Every row gives one point. The points of each table are mixes of a few directions, plus a little noise. Count the directions of each table, and those that both share. Where both have some left over, give the other angles between the two spaces (their principal angles), to ten degrees, smallest first.
In the rows, 128 means zero.

First (7 x 3):
[[121 128 152]
 [134 160  39]
 [145  91 149]
 [133 101 169]
 [128 137 108]
 [ 92 189 124]
 [143  91 155]]
Second (6 x 3):
[[162  90  92]
 [156  98  99]
 [110 147 146]
 [ 83 177 176]
 [154  99 100]
 [103 157 155]]
Directions: first 2, second 1, shared 1

First (9 x 8):
[[ 87 127 120 131  95 119 150 149]
 [162 155 103 223 158 146 108 106]
 [146 136 108 173 143 104  83  84]
 [140  80 160 116 159 105 111 135]
 [140 116 158  18 170 142 143  76]
 [151 161 116 130 124 155 128 125]
 [128 112 155  82 102 143 151 196]
 [112 123 141 116 133 156 173 152]
 [ 87 142  91 164  68  83 104 129]]
Second (10 x 8):
[[158 104 182 121  95 107 104 166]
 [169 129 147 137 183 104  92 151]
 [ 77 107 110 152 113 108 142 125]
 [110 143 151 107  54 160 169  95]
 [169 123 106 120 160 158 108 121]
 [ 99 120 137 168 151 105 140  97]
 [ 23 125  96 180 124 101 181  76]
 [131 135 134 100  89 139 133 149]
 [182 193  99  72 175 161 113 153]
 [163 101 120 121 137 138  98 149]]
Directions: first 5, second 5, shared 3; angles 80, 90

First (10 x 11):
[[ 85  86 138 116 147 185 158 111 144 145 104]
 [108 129 133 126 101 109  91 119 138  95 142]
 [142 140 147 162 136  83 139 119 114 152 144]
 [130 133 165  78  95 168 161 175 153 181  99]
 [128 147 139 136 117  94 119 130 124 121 138]
 [110  81 124 148 139 147 115  88 136 128 140]
 [142 141 145 146 125  95 134 129 120 149 139]
 [182 132   7 104 190 197 118 143  96  58 107]
 [131 123 139 142 106 101  98 115 134 125 152]
 [123 168 141 120 126 102 146 151 119 124 117]]
Second (11 x 11):
[[118 115 115 153 182 139 165 104 108 135 117]
 [138 168 149  75  31 104  65 179 160 100 141]
 [119 139 124 126 138 126 137 131 122 116 120]
 [145 128 142 111  77 122  91 143 149 133 145]
 [121 124 121 139 156 133 147 118 117 128 121]
 [139  80 122 169 175 149 154  88 118 169 135]
 [148 137 147  99  54 116  76 155 156 128 148]
 [132 110 125 143 147 136 139 112 124 143 130]
 [125  95 116 166 190 146 167  92 109 153 123]
 [102 195 127  81  94 102 114 175 130  66 108]
 [122 116 119 147 166 137 153 110 115 135 121]]
Directions: first 5, second 2, shared 2

First (8 x 14):
[[150 154 156 131 111 137 110 124 142 124 119 111 141 123]
 [144 177 143 155 151 138  81 124 121 205 154  66 177 163]
 [129 136 127 135 136 129 119 126 124 150 137 116 137 137]
 [ 93 123  79 150 199 116 120 128  82 228 184 100 152 180]
 [ 90  85  78 126 163 110 160 134 100 142 150 157 106 141]
 [171 158 186 117  70 144 114 125 171  66  85 126 128  91]
 [131 110 134 113 104 125 147 130 143  76 105 157 104 104]
 [121  83 124  97  91 121 174 134 145  35  92 194  76  86]]
Second (10 x 14):
[[ 99  63 109 126 154 125 155 135 107 151 165 166 103 109]
 [116 119 134 154  70 102 121 123 137  73 128 175  88  81]
 [107  82 127 142 105 113 139 129 123 107 150 180  89  84]
 [156 136 148  96 176 167 131 134 133 179 123  79 171 159]
 [144 108 139  94 192 168 143 138 123 194 139  92 163 155]
 [164 109 194 112 108 163 124 132 158 124 126 131 131  81]
 [117  72 133 121 144 137 148 135 120 147 156 157 110 101]
 [130 235  86 147 114  95  96 114 126 101  80  73 159 202]
 [ 89 178  64 173  85  62 112 114 111  69 111 147 101 152]
 [158 177 146 116 133 145 111 125 143 135 101  80 164 157]]
Directions: first 2, second 3, shared 1; angles 40

First (11 x 20):
[[ 99 156  98  60 152  71   7 137 126 188 112 120 127  87 154  86 159  90
  141 147]
 [141 120 119 188 130 169 213 107 124  85 139 143 144 165  88 146 126 149
  121 101]
 [136 120 138 139 121 140 151 129 129 116 131 128 124 135 126 138 122 137
  126 126]
 [145 109 166 139 102 144 162 140 134 110 134 123 111 132 141 151 101 146
  123 136]
 [117 143  92 134 151 124 119 114 122 133 125 137 147 134 107 112 152 117
  131 114]
 [149 104 168 154 101 157 189 134 134  96 138 126 114 141 133 158  97 153
  121 129]
 [133 118 162 103 108 117 106 146 137 138 127 116 106 110 160 135 110 129
  127 149]
 [118 132 155  56 114  81  30 159 137 175 118 108 100  81 184 112 122 109
  134 165]
 [126 136  94 162 147 146 164 105 119 112 130 142 150 152  90 125 146 130
  128 103]
 [120 140  97 136 148 126 126 114 124 131 125 136 143 135 108 116 148 120
  131 115]
 [127 130 119 139 135 134 141 121 125 122 130 133 135 137 116 128 132 128
  128 120]]
Second (9 x 20):
[[122  92 105 114 139 138 146 137 121 114 136 106  93 140 154 160 148 107
  119 146]
 [137 112 119 122 149 158 141 141 152  95 145 121 120 187 130 187 114 124
  122 127]
 [143 166 178 134 119 128  91 130 160 151 104 140 185 120 105  90  75 159
  130  98]
 [107 133 120  95 129 133 130 121 114 148 124 130 161 147 148 132 122 109
  120 134]
 [131 115 150 116 111 118 119 140 128 137 124 115 106 102 151 124 122 130
  127 143]
 [125 144  67 195 140 106 159  93  92 107 145 158 103 101  70  96 200 130
  148 116]
 [125 148 161 112 104 113 109 128 123 154 120 139 151 108 139 106 106 135
  131 133]
 [116 105 112  99 113 123 155 134  98 109 164 129  79 147 167 185 151 103
  130 173]
 [146 134 140 166 149 135 103 128 164 139  90 114 155 100  89  73 113 154
  125  83]]
Directions: first 2, second 5, shared 1; angles 50

First (9 x 32):
[[151 140  61  58   7 168 138  97 125 195 142 204 113 118  86 158 126 167
   45 157  50 139 122  84 113 150 121  40 138 158  93  72]
 [123 119 155 191 201 106 108 137 113 104 132  89 125 139 172 122 104 109
  181 126 183 132 138 171 125 129 139 186 118 118 152 170]
 [150 119 101 159 112 141 100 110  89 166 152 153 101 140 170 153  85 143
  121 166 140 155 146 160 110 159 143 126 123 158 134 141]
 [136  84 182 163 155 141 109 165  85  93 105 117 114 160 219 114 149 131
  144 152 203 157 174 182 165 135 150 142 141 184 166 168]
 [113 139 141 132 162 108 138 132 152 106 123 101 143 119 104 116 134 111
  151 102 129 109 112 118 127 111 120 152 122  95 126 131]
 [105 109 203 149 202 108 136 173 139  54  93  73 148 139 156  90 173 102
  175  98 187 117 138 147 165  99 130 173 135 119 156 160]
 [140 157  61 118  88 130 124  83 134 187 164 160 119 111  82 159  81 139
  105 138  72 124 105 105  85 146 121 110 115 107 100 102]
 [118 158  98  61  78 129 161 112 174 143 126 147 148 101  40 128 151 133
   90 102  54 101  92  63 120 111 105  87 130  95  93  78]
 [117 127 151 122 146 120 138 141 143 102 114 110 140 126 121 114 150 119
  139 111 135 118 125 121 141 112 123 137 131 118 132 130]]
Second (10 x 32):
[[131  98 132 164  76 148  96 106  88  93 159 137 121 133 132 174 135 113
  153  92 163  84 144  74 124 120 142 164  74 121  92 171]
 [113  92 185 168  90 163 101 163 122  93  95 111 129 108 184 141 169 109
  121 159 175 166 111 183 148 120 141 182 139 144 115 126]
 [ 90 136 125 140 127 133 135 141 143 108 109 125 163 103 129 129 125 127
  102 141 124 135 117 154 110 139 131 136 170 151 121  97]
 [128 168  54  96 105 137 171 100 191 131 109 139 114 151 107 149 113 167
   80 133 147 154  75  94  78 171 190  89 133  58  78  73]
 [137 129 118 138 204 118 157 142 140  89  95 107 106 197 200 108 115 164
  133 140 229 167 144 154 123 171 201 106 148 117 151 139]
 [147 169  94  66 176  81 150 106 132 207 166 147 138 115  43  86  91 129
  138 110  10  93 149 100 133 106  54  70 132 138 172 124]
 [145 117 189 105 118 124 103 157 117 192 131 125 127  75 103  93 157  93
  137 156  34 144 125 178 182  74  38 141 135 160 168 125]
 [125 111 143 145  75 157 114 132 134 110 114 125 118 119 147 155 154 122
  116 139 157 146 101 133 127 128 150 157 116 110  93 118]
 [129 146 118 104 179  89 133 119 107 165 162 138 152 116  78  96  97 120
  150 106  51  84 168 112 136 108  66  99 137 165 173 146]
 [137 111 122 153 131 132 121 115 106  92 138 127 113 164 156 149 123 136
  150 105 191 111 150  97 122 142 167 137  98 117 117 164]]
Directions: first 3, second 5, shared 1; angles 70, 80

First (9 x 32):
[[103 153 129 143 157 132 173 110 106 123 112 141 143  95 148 109  86 161
  124 110  60 102 115 143 132 103 132  99 109 111 112 120]
 [191 133 120 116 139 155  37 174 225 137 116 142 124 162 146 139 137 128
  104 112 198 179 105 134 167 184 118 157 177 132 120 144]
 [133  60 122 218 100 142 133 158  87 169 169 103 108 212  58 159  77 149
  149 142 102  75 189 167 101  98 157 171 151  86 104 142]
 [158 127 126 128 131 142  85 153 172 135 122 131 125 149 129 135 130 128
  121 120 162 150 121 132 144 155 126 145 153 127 123 135]
 [176 142 112 117 162 146  58 159 212 121 129 167 131 151 187 128 110 152
   75 116 149 158 102 155 179 157 112 136 163 124 107 156]
 [ 92 108 127 111 104  91 167  94  67 108 166 125 120 119 132 130 157 105
  125 166 113 105 154 119 104  90 123 116  95 143 145 135]
 [112  90 133 173  99 127 156 130  76 151 146  99 117 159  68 144 116 125
  162 139 112  93 168 132  94 106 148 147 126 112 127 121]
 [ 58 164 151  57 105  82 215  57  49  95 106 103 138  29 122 103 203  75
  168 144 124 132 116  60  85 109 119  79  59 174 177  87]
 [127 178 134  90 154 133 130 117 158 113  86 140 145  74 161 105 137 129
  124 103 130 157  85 109 147 150 117 101 119 142 134 112]]
Second (10 x 32):
[[ 95 110  84  81 162 115  97 135 155  78 176 172 140 142 231 120 155 130
   44 157 176 130 121 137 180  87  99 131 150 138 101 192]
 [154 169 126 103 179 132  99 134 175 107  97 169 138 101 166 120  97 160
   97  94 103 136  81 159 153 143 129 104 129 119 111 117]
 [ 68 116 118 153 119 127 198 100  70 130 152 114 139 116 150 108 122 132
  128 151  92 101 157 110 129  79 117 118 111 125 123 151]
 [133 145 162 148  75 143 163 111 114 174  97  72 126 104  71 117 158  93
  199 127 142 165 143  65 103 173 123 134 115 149 169 100]
 [ 82  57 115 121 104  96 138 138  59 109 169 108 111 168  64 162 166  96
  148 156 177  77 168 134  79  75 157 159 130 122 125 126]
 [108 146 112 135 142 140 150 110 142 125 147 145 147 115 217  95 117 146
   83 144 104 143 128 116 177 115  90 112 128 134 118 173]
 [158 131 139 141 156 120 113 143 118 124 102 145 116 132  70 152  76 160
  144  90  74  86 112 187  94 123 170 119 119  95 111  82]
 [120 132 126 157 158 126 156 120  99 123 128 148 131 125 132 126  65 171
  116 113  45  82 127 174 122  93 145 107 112  98 105 121]
 [196 169 165  93 108 140  72 147 191 148  57 105 118 103  60 140 167  93
  186  87 192 191  89  95 108 221 140 137 136 152 165  67]
 [165 105 133 146  78 138  93 141 155 161 155 104 111 172 118 138 158  99
  135 158 175 168 161 101 136 167 108 162 150 146 150 151]]
Directions: first 4, second 5, shared 3; angles 40

First (11 x 32):
[[ 93  65  53  91 108 134  93 134 127 125 196 100 131  69 126 102  74 161
  142 138 149 142  18 124 117 150 139 149 185  88 136 151]
 [167 161 177 174 144 135 177 123 130 148  84 156 138 165 127 162 175  97
  104 116 106  97 211 141 134 128 110 131  97 148 123 111]
 [183 135 161 199 144 155 211 121 132 174 104 161 156 147 126 179 178  88
   80 111 101  70 200 163 131 151  98 159 119 132 124 113]
 [105 146 134  95 126 110  86 129 125  99 118 117 110 136 129 105 114 141
  156 134 138 161 120 107 131 103 145  99 112 140 129 130]
 [124 158 155 117 133 113 111 127 127 109 101 130 115 152 128 122 138 128
  143 130 128 147 156 115 132 104 136 103 100 149 127 122]
 [180  74 102 208 133 176 230 124 135 202 161 154 175  95 123 183 153  96
   62 113 107  46 132 179 120 191  87 204 174  91 127 128]
 [ 85 181 159  61 126  85  42 131 122  63  92 109  86 160 133  83 111 151
  185 141 144 198 135  84 136  70 165  59  80 164 128 126]
 [160 102 117 176 133 155 187 126 131 168 141 145 154 115 126 160 146 109
   91 119 114  81 139 157 123 163 104 169 150 110 128 128]
 [103 114 103  98 118 120  94 130 127 111 147 111 118 111 129 107 101 147
  148 136 141 150  84 117 125 124 140 121 142 118 129 135]
 [140 165 167 137 137 120 134 126 127 121  91 138 122 159 130 135 152 117
  129 124 120 130 180 122 135 111 128 109  95 153 124 116]
 [ 67 105  78  53 108 105  43 133 125  84 169  88 105  94 128  74  68 173
  177 146 158 185  32  96 123 110 158 104 152 113 134 149]]
Second (8 x 32):
[[ 54 155 201  96 141 136  81 101  51 215 136 184 138 104 145 138  94 106
  148 118 150 178 105 109 106 163 203  75  86 177 110 104]
 [125 120 132 118 127 146 131 141 128 129 139 106 127 127 120 134 137 133
   98 151 128 109 130 121 132 118 151 130 117 122 108 118]
 [ 67 150 152 149 131 190  96 155 126 191 129  32 149 123  41  83 150 188
  174  91  25 126 165 209 143 115  51 135 154 128 176 174]
 [168 126  84 164 110  56 172 102 187  65 120 193 126 101 191 144 130  83
  159 164 167 153 110 115 137 125 112 131 145 153 135 135]
 [167 124  85 160 114  75 165 113 182  71 118 166 125 114 167 133 134 102
  154 147 147 141 120 128 138 122  96 139 149 138 142 142]
 [205  99  99  91 141 109 136 122 107  72 116 164 100 185 156 145 109 114
   68  97 194  99 116  66 105 142 160 144 119  74 106  94]
 [ 84 129 161 116 133 192 107 160 108 178 146  50 137 128  68 117 144 169
  103 137  78  99 149 154 135 113 136 129 117 119 116 130]
 [154 120 110 128 129 120 136 128 137 104 122 131 121 142 133 128 128 127
  120 119 138 119 130 122 126 129 117 140 135 111 132 127]]
Directions: first 2, second 4, shared 0; angles 70, 90

First (11 x 32):
[[139 106 130 145 137 108 113 118 138 121 115 139 133 124 160 133 131 130
  123 124 123 144 136 138 130 137 132 122 114 135 139 149]
 [123 172 156  98 131 112 151 103 120  80 138 171 125 131  73 130 129 183
  122 118 126 141 152 125 179 109 165 118 167  95 159 104]
 [156 247 142 124 104 109 162 146  79  97 159 114 138 161  22 107 139 182
   92 140 159  71 165 122 165 111 127 155 144  55 163  58]
 [122 189  87  92 114 137 113 203 110 175 133 100 145 137 122 109  93 138
  181 159  51  91 104 182 134 153  78  69 110 162  61 117]
 [ 83  85 119 132 130 161 121 173 113 150 130 126 110 109 123 173 108 133
  179 119 113 120  99 142 110 109 102 124 151 137  56 128]
 [153 155 137 142 130  96 126 128 119  99 131 148 142 133 115 126 138 159
  111 131 131 125 162 142 152 131 141 128 122 106 160 124]
 [152 180 133 134 122  84 126 108 122 113 114 118 128 146 126 111 124 163
   98 131 121 122 133 134 154 135 118 117 114 114 153 118]
 [125   7 137 165 154 138 110 108 163 115 121 168 134  95 193 159 153  81
  133 111 155 175 150 119  97 129 166 151 122 150 147 183]
 [113 107 130 128 125 140 133  89 141 150 109  94  99 132 150 125 122 104
  110 117 146 137  87  93 105 120 112 145 128 139 120 130]
 [120  91 108  99 124 182 136 106 165 176 132  95 132 127 167  88 136  29
  125 139 137 141  98  88  77 147 135 137 110 180 129 148]
 [118  69 129 149 137 140 118 125 138 133 123 132 120 114 156 147 134 104
  134 119 143 142 123 119 105 124 130 143 127 138 119 147]]
Second (9 x 32):
[[117 164 135 111 116 125 142  90 129 140 116  95 106 142 114 114 115 133
  102 119 138 125 100 106 130 124 119 133 138 119 132 114]
 [115  51 101 218 160 179  65 242  99 154 149 113 120 121 172  89 112 105
  154 152 159  88 161 146  60 139 103 135  92 119  49  82]
 [115 121 152 136 138 120 143 118 106  81 125 163 102 125  89 162 133 187
  137 110 137 134 125 110 160  83 128 140 163  95 125  96]
 [ 57 122 136 154 113 158 119 165  98 173 134  81  89 114  91 177  79 145
  137  98 166  96 111 152  93 119 110 155 179  82  50 117]
 [142 134 121  94 113 113 138 119 152 138 133 143 168 114 136 158 139 101
  141 129  99 145 140 161 138 154 150 116 125 155 157 193]
 [125 158 143 109 122 116 149  85 126 113 116 124 108 139 105 128 127 153
  109 117 132 134 106 102 150 109 125 132 145 116 144 111]
 [191 111 107 146 157 126 107 133 143 104 126 146 149 150 187  37 162  98
  114 170 115 135 147  96 124 142 124 106  56 166 165  97]
 [141 157 139  82 114  99 158  78 146 109 121 150 144 125 111 156 143 137
  124 119 104 153 121 129 166 126 147 121 143 139 173 164]
 [150 133 117 102 118 116 131 121 153 139 132 137 166 121 148 133 141  94
  134 137 102 142 140 151 132 157 145 114 111 160 157 179]]
Directions: first 6, second 4, shared 2; angles 30, 70

First (9 x 32):
[[125 114 127 127 137 130 134 130 135 137 128 137 116 122 130 124 128 120
  118 135 121 131 121 119 141 130 129 138 125 133 126 120]
 [142 149 153 129 128 124  94 118 106  96 164 121 106  83 110 134 125 149
  144 101 123 141 140 132 100 115 111  88 128 112 165 144]
 [133 139 135 127 123 128 119 126 120 118 134 124 132 122 125 132 126 135
  136 119 131 128 133 134 117 124 124 117 129 123 136 135]
 [136 136 146 128 132 126 107 122 117 110 152 128 106  94 117 129 127 137
  136 112 119 140 133 125 113 120 116 106 127 121 153 135]
 [ 96  78  67 127 129 140 208 151 181 202  48 143 171 227 168 113 136  76
   85 192 137 101  96 113 198 162 165 222 127 162  46  91]
 [122  81 131 131 162 133 144 135 150 152 136 152  74 105 129 111 126  98
   96 146  98 146 105  94 168 133 126 157 118 141 129 104]
 [140 129 157 129 144 125  99 122 115 104 168 132  82  72 111 127 123 139
  133 106 109 149 133 120 115 114 110  97 125 118 167 133]
 [140 150 147 128 124 124  99 121 110 101 154 122 119  99 115 134 127 146
  145 106 128 134 140 136 101 115 115  92 130 115 155 144]
 [120 181  88 122  71 127 149 129 121 130  67  96 249 229 151 154 136 147
  160 136 186  79 147 180  99 139 152 133 147 125  78 151]]
Second (10 x 32):
[[150 138 138 133 152 164 171 155 179 113 117 110 179 137 134 144 142 159
  144 156 176  90 106 134 148 114  76 107 161 109 109 123]
 [141 168 142 130 147  92 116 143 186 121  84 117 190  80 128 163 102 189
  153 162 155  61  92 145 154 109 114 126 157  83  98 125]
 [133 111 141 130 141 129 116 122 114 122 160 137  75  92 115 116 126 120
  118 110 105 156 130 111 126 122 120 120 118 130 155 124]
 [ 92 102 106 121  99  97  97 100  75 161 130 156  74 152 132 104 120  70
   98 111  71 175 153 118 115 159 198 173  86 168 136 128]
 [136 126  93 134 108  97 119 114  91 137 124 111  99 104 109 115 106 147
  124  68 120 147 130 120 116  99 133 136 115 105 127 124]
 [146  98 120 134 142 177 173 140 124 122 157 117 100 143 122 109 150 119
  118 107 142 153 129 108 131 113  85 112 131 132 139 118]
 [123 134 152 126 151 133 133 143 178 128 110 140 163 128 143 145 132 129
  132 185 137  93 109 134 154 145 126 133 144 131 112 125]
 [ 90 152 100 119  86  67  92 109 114 162  69 139 172 164 146 139 104 115
  127 146 110 105 136 153 122 157 209 180 111 140  91 137]
 [145 141 175 127 147 191 144 143 145  84 171 123 150 142 132 140 165 131
  150 151 158 124 141 138 110 134  78  70 152 138 158 144]
 [124 110 113 128 108 133 120 111  75 129 159 129  77 139 118 106 134 102
  116  83 105 176 154 118 102 128 139 125 105 145 154 133]]
Directions: first 2, second 5, shared 2

First (9 x 32):
[[146 147  69 181 113 103  86 129 117 157  63 125 135 123 127 102  94 128
  129 118 116  89 113 126 116 112 115 155 110 108 146 128]
 [ 83 167 158 135 125 142 138  63 140  58 194  91  57  90 103 179 169 118
  162  90 164 156 118  90 172 124  36  87  49 142  61 135]
 [119 102 124 126 102 100 156 163 104 176  68 171 139 119 133  96 109 108
  136 121 124  93  95 149 138 126 159 142 186  88 157 136]
 [157 141  92 146 118 146 116 100 139 134 132  94 137 144 126 121 122 129
  105 139 143 128 133 143 106 105 128 109  78 153  94 134]
 [ 76 115 204 100 155 129 146 106 132  74 198 135  76  92 121 181 175 139
  164 102 140 168 134  89 175 170  73 116 123 132 117 135]
 [153 146 138 100 170 158 100 149 152  90 175 111 163 168 135 141 131 153
  103 165  97 165 182 118  91 134 162 141 140 163 148  95]
 [ 95 106 150 112  96 108 183 144 107 154  99 165 112 105 125 116 131  97
  150 108 143 107  86 143 161 126 135 118 172  90 128 142]
 [139 148 109 124 119 131 130 152 128 132 107 131 150 146 126 110 110 115
  119 140 115 118 129 138 111 107 157 135 150 120 138 111]
 [183  79 107 128 153 134  97 146 134 177 116 130 182 165 156 105 111 166
   84 169 110 129 160 156  81 148 187 151 144 155 163 136]]
Second (9 x 32):
[[134  26 183 113 173  75  13  93 157 132 113 212 115 106 136  94 186 249
  118  93 203 187 242  87 117 183 101 163  90 194 137 102]
 [124 220  96 114 110 163 204 168 114 100 147  84 132 138 123 159  99  40
  144 151  81  96  44 152 119  71 133 104 156  85 148 135]
 [127 165 120 115 126 139 151 146 126 110 136 117 130 130 128 140 122  99
  137 135 114 120 101 136 120 103 124 122 138 113 143 128]
 [130  73 140 144 133 112  92 102 132 151 115 146 128 125 129 109 140 171
  115 118 150 139 171 116 138 163 132 139 114 148 109 128]
 [126 152  96 160  98 153 186 128 110 149 127  78 138 140 121 135  92  76
  124 145  89  89  78 150 147 120 155 111 145  95 103 150]
 [130 118 141 115 142 118 105 129 136 119 128 152 122 123 131 125 144 149
  131 119 145 144 147 120 118 130 117 135 122 141 138 119]
 [125 207 115  98 126 149 171 166 125  90 148 109 126 134 124 156 119  69
  149 141 102 116  71 140 110  79 120 115 146 104 160 124]
 [129 107 140 125 138 116 103 121 136 128 125 145 125 124 132 121 141 153
  126 121 144 139 151 119 125 140 123 136 120 141 129 123]
 [129  80 118 175 108 127 129  96 118 174 113 110 136 131 126 110 109 140
  108 129 124 113 142 132 155 163 153 129 124 128  82 145]]
Directions: first 5, second 2, shared 0; angles 40, 50

First (11 x 32):
[[149 128 142 136 125 135 142  71 142 123 126 126 132 112 118 106  98 101
  134 115 129 128 112 123 138 146 120 139 124 126 107 140]
 [150 125 146 132 124 140 138  79 147 123 129 127 133 116 121 109  94  99
  129 114 131 122 114 121 136 145 121 144 124 122 107 139]
 [ 83 128  95 116 135 108 104 232  96 139 127 130 121 154 146 171 195 187
  122 153 125 134 156 141 108  93 143 104 136 135 170 103]
 [101 119 113 102 129 141  90 215 122 130 149 129 125 161 151 168 161 146
  102 141 134 113 166 128 112  99 142 132 130 115 156 114]
 [116 126 121 119 128 131 114 163 123 129 135 128 127 139 136 145 144 139
  118 133 130 124 141 128 121 115 135 126 128 125 139 120]
 [160 115 163 110 120 178 113  84 171 113 157 124 134 128 128 116  70  63
  100 106 140  95 132 107 138 140 124 169 118  98  99 149]
 [109 126 116 119 132 128 111 180 119 131 135 129 124 144 140 150 155 148
  118 138 129 125 145 129 120 112 136 123 131 126 146 118]
 [133 130 130 133 127 124 137 109 129 128 125 127 129 121 122 118 122 126
  135 126 126 131 121 127 131 134 125 127 127 132 122 131]
 [ 90 133  96 125 135 104 117 208  97 139 121 131 123 147 141 160 187 184
  130 151 125 140 146 144 113 102 138 102 136 141 163 107]
 [143 141 129 161 129  95 174  58 118 134  96 129 128  95 104  92 117 136
  168 122 118 157  88 137 140 154 113 109 131 154 112 133]
 [171 133 158 153 122 128 169   7 148 122 113 124 133  90 101  76  69  85
  152 105 125 139  87 121 150 169 109 138 124 133  85 152]]
Second (10 x 32):
[[141 121  84 144 135 136 114 152 148 108 136 114 109 112 156 153 161 131
  105 129 124 111 158 117 140 159 137 143 149 131 172 149]
 [121 128 130 131  96 113 182  98 129 130  74 137 162 136 117  76  68 102
  156 121 129 164 108 116 101 117 120 100 118 110  87 115]
 [126 146 182 106 147 118 148 106 100 129 141 146 130 131  88 105  87 119
  146 114 148 141  99 127 121  95 136 113  96 179  94  97]
 [125 107  98 147 126 144 104 161 132 135 142  89 114 128 172 152 189 140
   87 140 100 104 172 160 149 172 132 161 150  95 184 172]
 [136 148  97 144 101 138 165 155 161 124  71 174 162 113 109 104  85 135
  175 152 115 161 112  77 114 128 107 138 129  42 109 121]
 [124 127 159 110 147 124 103 110 110 133 162 122 114 137 120 144 139 131
  120 117 141 115 119 145 131 109 135 120 120 172 120 116]
 [129 139 146 120 134 126 128 122 124 130 133 144 131 128 109 125 113 131
  143 127 136 133 112 120 125 109 126 122 118 137 110 111]
 [113 127 147 127 103 131 144 126 119 158 104 137 157 143 117 104 109 134
  147 142 110 148 113 143 119 118 110 130 118  69  98 128]
 [137 126 112 138 143 134 130 154 128 114 141 114 110 113 143 136 150 127
  106 127 125 114 157 129 142 154 143 148 132 144 168 147]
 [128 109 126 114 147 117  61  97 129 120 178 100  92 138 152 185 180 132
   96 109 152  89 133 146 136 119 137 105 147 198 140 123]]
Directions: first 2, second 5, shared 0; angles 50, 90
